Each row is a point. Each copy is the shape, with its points in the same order, stretched, turned, moved and blurred by noise. Is it also mirrored, or only turned?

Shape (8 x 3):
-0.032; 0.014; -0.009
-0.036; -0.054; -0.026
-0.010; -0.012; 0.001
0.005; -0.057; -0.013
-0.021; 0.018; -0.028
-0.029; 0.019; 0.044
-0.021; -0.002; 0.000
-0.024; -0.042; 0.039
Copy 1 (8 x 3):
-0.003; -0.010; 0.029
-0.007; -0.059; -0.009
-0.007; -0.012; -0.008
0.002; -0.039; -0.040
0.018; -0.009; 0.030
-0.044; 0.014; 0.012
-0.010; -0.011; 0.007
-0.051; -0.025; -0.029
Copy 1 is: mirrored
Copy 2 (8 x 3):
0.004; 0.049; 0.004
0.046; 0.047; -0.043
0.014; 0.015; -0.009
0.037; -0.002; -0.051
-0.006; 0.041; -0.021
0.011; 0.028; 0.058
0.012; 0.033; 0.000
0.047; 0.016; 0.024
Copy 2 is: mirrored
Copy 3 (8 x 3):
0.010; 0.041; 0.009
-0.015; 0.027; 0.084
0.013; 0.011; 0.024
-0.014; -0.024; 0.068
-0.015; 0.041; 0.002
0.064; 0.023; -0.004
0.013; 0.022; 0.018
0.045; -0.005; 0.051
Copy 3 is: only turned

Shape:
0.038; -0.053; 0.023; 0.004
-0.017; 0.044; 0.003; 0.014
0.054; 0.014; 0.036; 0.007
-0.015; 0.050; -0.034; 0.015
-0.003; 0.037; -0.002; -0.022
-0.009; -0.032; -0.027; 0.004
-0.050; 0.025; -0.026; -0.002
0.027; -0.038; 0.006; 0.011
0.009; 0.007; -0.032; -0.016
Copy 1, 9 rows:
0.022; -0.083; -0.015; 0.005
0.012; 0.044; 0.030; -0.009
0.051; -0.039; 0.009; 0.001
0.000; 0.059; -0.003; -0.012
0.013; 0.019; 0.008; 0.028
-0.016; -0.017; -0.026; 0.001
-0.029; 0.056; 0.012; 0.007
0.015; -0.052; -0.016; -0.005
0.005; 0.005; -0.027; 0.019
Copy 1 is: mirrored
Copy 2, 9 rows:
-0.007; -0.027; 0.010; 0.055
0.025; -0.002; 0.008; -0.038
0.064; -0.015; -0.005; 0.010
0.015; 0.036; 0.030; -0.031
0.016; 0.018; -0.022; -0.023
-0.048; 0.012; 0.030; 0.031
-0.033; 0.016; 0.009; -0.032
-0.008; -0.013; 0.023; 0.043
-0.011; 0.039; 0.010; 0.012
Copy 2 is: only turned
Copy 3 (9 x 4):
0.002; 0.047; -0.045; -0.053
0.005; -0.026; 0.034; 0.020
0.041; 0.031; -0.038; -0.005
-0.005; -0.008; 0.065; 0.027
0.034; -0.004; 0.028; -0.002
-0.032; 0.029; 0.024; -0.034
-0.016; -0.025; 0.069; 0.000
-0.009; 0.036; -0.023; -0.032
0.004; 0.037; 0.033; -0.011
Copy 3 is: only turned
Copy 4, 9 rows:
0.052; 0.074; 0.014; 0.005
-0.038; -0.042; 0.007; 0.023
-0.015; 0.054; -0.005; 0.061
-0.012; -0.076; -0.019; 0.028
-0.032; -0.013; -0.022; 0.007
0.058; -0.014; 0.002; -0.023
-0.012; -0.068; 0.003; -0.030
0.050; 0.038; 0.009; 0.010
0.026; -0.016; -0.034; 0.003
Copy 4 is: only turned
